Rows are points. A path goes straight from each point to the next, and from the last back to the first. The post is the endless flat space through its rows: a point in 2 columns, a line in 3, a plane in 4, and so on, so that a path can go around it. Count how often the path circles the post. Going back the other way cancels.

Post (1 x 2):
[[ 3 -2]]
Path (26 x 2):
[[ 15  33]
 [ 26   0]
 [  3 -32]
 [ 15 -20]
 [  1 -41]
 [-44 -14]
 [ -5  19]
 [ 31   1]
 [ 32 -50]
 [-12 -12]
 [ 12 -49]
 [ -2 -40]
 [-42 -21]
 [-17  32]
 [ 20   8]
 [ 53 -31]
 [  9 -18]
 [ -8 -13]
 [-11   7]
 [ 27  37]
 [ 60   3]
 [ -1 -24]
 [-34 -19]
 [ 20 -38]
 [-35 -37]
 [-20   2]]
Times around: 4

Post (2 x 3):
[[  6 -12 -18]
 [-15 -26  37]]
Path (27 x 3):
[[ 22 -22 -10]
 [ 18 -39  50]
 [ 23 -54  -6]
 [ 15   5   5]
 [-21  19   7]
 [-20 -23  -7]
 [ -4 -45  -1]
 [ 23 -34   9]
 [ -8 -53  10]
 [-22 -29  27]
 [-17   4  11]
 [ -4 -11  40]
 [  0 -17  45]
 [ 13  19 -25]
 [-37   6  31]
 [-25 -59  19]
 [ -6 -48  29]
 [  2 -12  31]
 [-17   5  60]
 [-16  -2  29]
 [ -6   7 -30]
 [-14 -33   6]
 [  9 -40  23]
 [ 13 -16  30]
 [ 11  47 -43]
 [-20  -1 -25]
 [-25 -60   4]]
Times around: 3

Post (5 x 6):
[[ 19   6 -22   1  32 -21]
 [ -3  -2  33  28  12  31]
 [  6  19 -15 -25   5  -2]
 [ -6  30 -19 -22  17  23]
 [-11  25  14  12  10  11]]
Path (25 x 6):
[[  9  18 -43  11   7 -32]
 [ -2 -18  -7  -6  16  40]
 [ -7   1 -39 -16  53 -15]
 [-21  20 -11  -4   5   6]
 [ 16  -3 -14  -6  -1  23]
 [ 22   0  19 -15 -24  44]
 [  6  55  11 -27  -2 -31]
 [-12  23  21  17  17  -8]
 [-31  25   4   9  16  33]
 [-12  16 -15  -5 -15 -11]
 [  6  15  -6 -15   1  39]
 [  7  41  29  15  13  -5]
 [-17  60  10 -28  18  16]
 [-20  -7  16 -28  -4  35]
 [ -3   5 -33 -23  -5 -52]
 [-17  34  -1  17  -2  41]
 [ 26  23  16   9   6   6]
 [  0  35  -4  -4  26  12]
 [ 27  26   5  24  18   5]
 [-18  49 -22   9  16   5]
 [ -7  -7 -23  -9  -7   8]
 [-41  37 -11   0  31  10]
 [  0  14  16 -11   3   0]
 [  4  44  16  -5  14   8]
 [ 27   4 -11  38  23   6]]
Times around: 1

Post (7 x 8):
[[-11  -6 -30 -10 -11   5   1   6]
 [ 14  14   8  -8 -24  -3  15  11]
 [ 14 -10  12 -11  25  17  -3   4]
 [ 40   3  15  -4   1   0  -2   0]
 [ 21  22  11 -19   5  13 -15  -5]
 [ 18  11  10 -17  -1 -16  -5  -6]
 [-21  -8 -14  11   0   0 -22   5]]
Path (29 x 8):
[[ 15  15  17   0   1  -2   1   5]
 [ 18  14   1 -30  20  17 -16 -17]
 [ 13 -11  11  25 -22  -9  -1   9]
 [  6 -24  15 -16  -9 -27   0 -10]
 [ 21  -3  -7 -26   1   9  10  -7]
 [-18   0 -26  10  -4   6 -10  -6]
 [ 30  -8   5 -24  -2   3  -4 -12]
 [  9 -18 -12  -5  -1  14 -23   9]
 [ 25  -2   8 -55  31  17   8   9]
 [ -6 -12 -13 -27 -27 -11  -4   0]
 [ 18  -8  60  18  16 -20  -8  -3]
 [  8  -3  -7 -23   8  36  14   5]
 [ 20   9  30 -14 -18 -12  12   3]
 [ 22 -13   0  18 -51 -32  -4  18]
 [  2  32  -9 -13  17  47 -31  15]
 [ -3  32   2 -13 -18  -5  20  11]
 [ 16 -16  13  18 -18 -27  27  13]
 [ 28  -8  23 -11   5 -14 -15 -21]
 [  2 -10   7  -2 -15  -7 -15 -11]
 [ 27  -2  -6 -14   3  19 -35  -2]
 [ -5  15  11 -14  -5   2  -7  11]
 [ 24   4  -1   1 -18  -5  -2  19]
 [ -3   3  31 -10 -12 -25  -4  10]
 [ 35  11  11 -19   3  18 -13  -9]
 [  2   3   4 -14   5 -13  -8 -23]
 [ 38  11  -8 -19   3   7  12  -5]
 [  3  -4 -16  -9  15  15 -17 -12]
 [-18 -13  13 -33  38  22   5  -2]
 [ -1  -5  -2  45  -2 -17 -19   3]]
Times around: 1

Post (8 x 9):
[[ 17   2  -9  -8   7   5   5   8   2]
 [  2  14 -19  -3   6  26  -9   8  -9]
 [  2  15 -29  -1   8  16  -1 -19   0]
 [ 20 -19 -18  -5 -49   3   2  33  -3]
 [ -6   9   4 -12 -20 -12   8   3   8]
 [ 18  -3   9  11 -19   4   4   0   8]
 [-10 -25  -6  30  15 -28 -10 -15  20]
 [ -1  30  -6 -12   2   4 -14  -8 -14]]
Path (27 x 9):
[[ 44   0 -41   9 -19  47  -7 -10  -2]
 [  2  21   3 -30  14  -8 -25   3 -18]
 [ 15 -31 -21   0  14 -16 -29   9 -31]
 [-15  11 -10  14   6  -8 -17 -41 -18]
 [ -8  23 -11   9  22  33 -29 -48  -6]
 [ 30   0 -23  -1   1  34  -9 -21  19]
 [ 31  19  -8  10 -14  45  21   2  15]
 [-10  16 -10 -36  20 -24  32   7  17]
 [-13   0  22  -9  23 -34  -1  20  -1]
 [  9 -13 -18  17 -38  13  -3  16 -16]
 [ 14  10  -2  15 -11  25  -6  16  -5]
 [ 19   0  -1  11  -5  26  19  14 -10]
 [  7   2  14  13   6 -30 -24 -20 -13]
 [  8 -15   3  10 -21  18  -4  -7  12]
 [ 25  -7  -2  -1   9   3  -4  14   8]
 [ -4  16 -20 -21 -60 -20   2  24  -2]
 [  1  18 -25  -7   5   2 -18  13 -25]
 [-25  19 -35 -24 -31   3   9 -18 -21]
 [-15  16   5 -30 -11  -7  16 -10  15]
 [ -8  14  -5 -17 -19  -3 -10  12   2]
 [  1   1 -38  20   8   3   1 -13  26]
 [ -4  -9   2  31  28 -16  -7  12   0]
 [-24  -6 -28 -13  -2 -37  -6  -6  -2]
 [  0 -22   7  -4 -16  -3   1  19   9]
 [ 12 -12  21  22  44  12 -19   7 -15]
 [  4 -22 -12  -4   8 -17  19  -4  -1]
 [-25 -16 -48 -31 -25   0   5   4   6]]
Times around: 3

Post (11 x 12):
[[ 14  -7  -8  13  -6   6 -12  10  -7   0   6   9]
 [ -3 -11   0  -1  21   7  -9  -7   3 -22   9   6]
 [ -3  -1 -19 -10   2   5  -9   7   8  10   5   2]
 [ -4  13  -3  -4  14 -24 -29   1   9   8  13 -17]
 [-10  -5  13   4   3 -18   0   6  22 -11   4  -8]
 [ 12 -15 -41  14   5 -28 -12 -22 -13   4 -15   5]
 [ 14 -11  -1  -7  13  -8   3   4   5   3  13  15]
 [-15 -34  60 -41 -12  12  19 -50 -15 -12   9   7]
 [ -6  15  -9   6  19  -2   1  -9  16  13  21 -13]
 [  5 -18   6   0   9 -11  15 -10 -11 -10 -21  -9]
 [  7   0 -11   8  10  -5  -9 -13  18  16  -9   4]]
Path (32 x 12):
[[  2 -13  18  23  15 -11  20  15 -15 -30  -5 -18]
 [ 10 -31 -19  11 -21  10  -5  12 -42   7  16  18]
 [-19  13  -4  -2  20 -12   2 -20   9  19   5 -38]
 [ 23 -29  11   8 -10  19  10   7   0  -8 -37  -1]
 [  7 -11   5  12  -7  11   3  14  26 -48  22  28]
 [ -3 -15  22 -49  22 -31 -16 -31  -3  -9  -5   8]
 [ 16   7  17  29  14   7  20   7   9   9  11  21]
 [  1 -13 -21  -7  18   5  27  30  -2   9  14   2]
 [-22 -17  -4  15   0 -18  15   1  29   0 -22 -30]
 [  0   7   2  12   7  -9   4  -4  18   2  12 -13]
 [-16  18 -11   8 -26  12 -14 -14  29  25   2  -8]
 [ -3   8 -15  -7   8   0 -26 -33   6  17  17   9]
 [ 18 -12 -31   1  28 -12 -13 -10  -4 -16 -10  10]
 [ -2  20 -36  25  21  -5   6 -13  31  11  10   6]
 [-14  -2  -7   0   6 -18  25 -34  16  21  -5  -5]
 [  1 -20 -23  31   1 -10   5   4  16   1   1  22]
 [ -5   5 -11   3  24  -2   0 -26  10  21 -19 -12]
 [ 35   7 -11  13  14  -4  10   1 -19  24  11  23]
 [-21  -4  13  -8 -25   1 -17  11  12  10   4  -6]
 [  8 -22  35 -17   0 -40  10 -14 -14   3  10  -6]
 [ 29  -5  16 -15  27   8 -17  -9  13   3   8   5]
 [ 22  18  -9   1  19 -23 -13 -14 -22  22  15 -20]
 [ -9  14  19  -7  -7  -7  11 -28  19  23   6  -7]
 [-18 -15  24  -2  17   3   6 -13   0 -36  14  16]
 [ -5 -29  15  28  16  27  15  10   0 -53  -5  11]
 [ 20 -28   5  -5  -4 -18  -3 -35 -31  12  -8   7]
 [ 31 -10  23  12  13  -3  -2  -2  -6  -4   5   3]
 [ 19  21  -2  16  25 -11 -15  30  18 -31  13 -16]
 [ 16   0  -5  15  -3 -27  -1  20 -34 -17 -14  -4]
 [-26  23   2  26  15   9  12 -13  22  13   0 -25]
 [-22  -7 -16  -4  56  30 -33 -31  25  -4  39   7]
 [  5 -24 -20   8  14 -18   4  -3 -10  15 -15 -16]]
Times around: 4

Post (13 x 14):
[[-15   0  -9  -8 -15 -31  -9 -17 -17   8  26 -13 -24   9]
 [ 37 -11   9 -20  22  17  10 -43   8   6 -22  43  33   9]
 [ -5  16  12  34   6 -15   8 -26  10 -21  23  15  44 -10]
 [-19  10   9   3  -7 -17  29 -22   9   1  20  14  30  11]
 [ 28 -15  14 -28  43  21  21 -15  21  -2 -21  35  10   5]
 [  6   3  15  25   5 -22   8  11   8   7  29   7  41  26]
 [-19  -8  -9 -30 -19  15  -5 -32 -34 -14  11  14   1  18]
 [-18  -7 -38   6  -3  -7   6   2 -19  14   2  -2  -6   3]
 [-18  13   3   8  -3 -10 -23  11 -20  10 -16  14  -8 -16]
 [-12  -5   1 -12  -9  18 -41  -1  12  -4 -20  20 -29 -23]
 [-19   7 -17 -16 -45 -33  -6  13 -25 -15  14   6 -19 -15]
 [ -9  22  -8   0 -11   6 -26  13 -11  10  14  26 -11 -30]
 [ 18  10  17   6  -2   0  27 -11  -7  -2   7   3  14   3]]
Path (28 x 14):
[[ 15 -18  11 -12  -4  -2  13 -14   9  11  14  34  18   6]
 [  5  -2 -15   7  12   9  60  21  -4  20  -5 -19 -20  12]
 [-11 -23 -27  -4  -8   7   7 -35 -17 -25  10  16   7  23]
 [ -4   6  26  -6 -32 -19   9  19 -23 -31   6  19   8 -14]
 [-17  -6  25   7 -10 -16 -49 -11  -5   2  15 -16 -21 -12]
 [ 18  15   9 -10  24   5 -19 -22 -23 -25  -6  42  27 -23]
 [ 43 -15   8  -5  42  10  -4 -15  14 -16 -30  20  12  11]
 [-21 -30   2   6  20 -45 -35  -6  45 -14  22  -4 -15  31]
 [ 26 -28  -3 -23  -3   3 -13  -1  -5  -1  -5  35   9  22]
 [ 19 -18   7  -3  21  14  19 -28  -4 -29   4   8  -1  -1]
 [ 30  31  24   1  -6  43  -6  14 -23 -23   5  46   6 -34]
 [ 48  19   4 -18   3   1   7  -1  39   0  13  58  29   0]
 [  6   4   6   7  20 -11  19  -7   5   7 -16  -5  29  42]
 [  8  14  27  21 -41 -16 -11   2 -18   5   2  -5  -8   6]
 [ 21  14  -5   5   1 -10 -31   1 -46   8  25  29   7 -10]
 [  9  14  13  16 -30 -20 -26  -5   3 -21  14  24  15 -35]
 [  3  10 -10  -6   6  -3  26 -18  11  -2  26  -7   8 -23]
 [  3  23  -6 -12   3   6 -35 -19  13  20  15  35  16 -49]
 [ -8 -35   4 -10 -25 -23 -33 -33  29  -3   0  -4  10  20]
 [  6  15  -7 -15   3 -23 -26   7  11   7  23  -6 -20 -10]
 [  0 -20  -3 -24  17  60 -24 -55   3  15 -14  37  35  59]
 [ 27  21   5  41 -27  -8  15  30 -18 -18  17  22  11 -14]
 [ 18   7  44  -5  -1 -30   0   7  -8  -8  41   1 -10  10]
 [ -7   3  -1  44  17 -28  -1  -2 -10  18   8  -4  29   0]
 [-21   2 -11 -39  15  -5  21 -31  14   4   4  22  -4 -12]
 [-20   9 -12  -3  37 -50  16  12  -2  47  44   4  18  43]
 [ 15  22  18   1 -19  18 -38 -29 -14   0   5  28  38  -9]
 [-10   2  24   9   7  17   5 -17 -12 -15  37  -6  18   8]]
Times around: 2
